Each row is a point. Before rounding, the points of a table are all equally far from one centre. They may lie mostly on one side of it. Write the centre, to within rounding.
In the rows, 128 means zero.

Points:
[[152 164 129]
 [188 161 182]
 [177 178 160]
 [190 164 158]
 [187 166 179]
 [174 141 130]]
Centre: [154 145 165]

Points, 10 rows:
[[173 101 187 151]
 [152  98 184 160]
 [166  74 177 151]
 [131  75 171 144]
 [186  67 131 176]
 [177  58 144 166]
 [177  81 177 157]
 [111 113 165 135]
 [203  86 152 169]
 [151  79 170 171]]
Centre: [161 108 128 138]

Points:
[[130  89  26 190 157 151 129  99]
 [ 96 108  87 143 207 123 167 110]
 [ 91 150  69 157 143 139 175  77]
 [ 52 167 106 164 128 113 153 100]
 [145 143  54 137 167 150 129  56]
 [107 151  40 175 165 110 110  65]
 [140 154  69 120 159 106 172  84]
 [ 58  81  69 184 134 124 140  79]
 [143 122  33 166 196 155 107 117]
 [125 132  26 154  97 143 140  79]
 [ 81 120  92 181 154 150 153  57]
 [130 138  87  80 103  57 116 116]
 [109 147  70 154 119 152 178  77]
 [103 136  45 182 194 156  96 101]
 [108 122  70 175 123 127 178  65]]
Centre: [122 115 102 149 131 123 105 124]

Points:
[[169 108 140  46  85 160 100 170 131]
 [150  72 123  50 111 122 171 146 133]
 [147  97 111  42  39 127 118 145 128]
 [141 109 180  31  94  94 121 177 101]
 [160  78 145  46 108 148 165 151 117]
 [198  70 154  86 107 132 110 115 143]
 [112  45 154  68 123 126 111 146 103]
 [119 108 184  36  59 121 152 147  99]
 [162  70 163  42 100 138 115 169 112]
 [160  63 193  64  97 144 107 127 104]
 [181  81 155  35  97 109 111 143 136]
 [117 122 145  39 120  99 105 146  58]
 [131  66 146  34  83 122  96 144 132]]
Centre: [137 117 144  99  92 114 123 136 111]

Points (18 x 12):
[[206 103  61 133 166  75 125  77 140 133 152 148]
 [166  85  96 120 132  31 120 130 159 126 228 133]
 [175  71 115  84 133  95 133 128 120 151 213 130]
 [221 125  61 139 136  62 160  98 148 136 155 142]
 [204 156  49 128 154 105 118 138 172 144 191 142]
 [186 101 122 124 123  59 141 160 147 150 231 131]
 [178 127  70 127 117  45  90 158 132  94 206 175]
 [207 118  87  84 145 110 139 150 153 129 177 103]
 [190 112 101 161  60  42  92 115 136 130 166 128]
 [181 154  77 111 135 110 148 154 161 128 216 114]
 [169  99  61  86 143  95  80 163 171 112 199 141]
 [164 150 117 146  95 105 134 169 162 136 220 107]
 [174 132  72 131 181  74 138  76 182 147 201 171]
 [182 103  78  88 140  77 124 129 137 117 229 138]
 [154 134  59 122 140  85 150 140 170 163 188  82]
 [194 135 113 117 135  34 117 181 126 158 175 113]
 [172 126  72 144 120  63 143 173 169  85 139 103]
 [183 111  97 125 173  73 109 115 182 176 219 136]]
Centre: [142 128 112 120 121  83 121 127 158 140 149 162]

Points, 18 rows:
[[178 107 158 111 137  97 103  57 125 102 133 100  91 154]
 [113 145 230  43  86 133 146 145 141 167 115 100 135 214]
 [ 55 142 187  38 139 147 146 123 107 129  82 106  90 194]
 [190  90 165  75 103 123 186 101 153 156 196  65 103 148]
 [153 109 216  57 137 104 131 142 138 155 159  72  90 178]
 [148 157 210  68  94 100 140 126 141 168 135 115 194 187]
 [108 142 236  37 139 100 153 153 149 178 138 123 123 132]
 [122 160 176 123 125  70 117 128 173 155 165 130 128 190]
 [158 206 181  73  69  86 159  75 105 131 128 106  87 149]
 [ 78 127 191  74  84 115  73 177 150 125 124  96 109 149]
 [111 127 176  96 125  92 111 159 149 204 169 115  88 163]
 [196 126 178  39  82 113 169 169 184 185 147 136  93 171]
 [126 143 194  99  71  92 128 167 107 119 156  86 156 171]
 [149 119 135 110 106  93 208 133 158 178 161 172 139 190]
 [120 145 211  34 101 151 122 132 216 139 168 106 104 190]
 [ 89 143 168  62  46 137 175 100 148 114 154  60  83 194]
 [163 114 177  68  66  83 121  97 143 139 185  88 106 130]
 [124 178 190  73  71 134  91 153 182 108 148 106 140 206]]
Centre: [138 144 147  90 111 162 156 126 153 136 111 116 117 135]
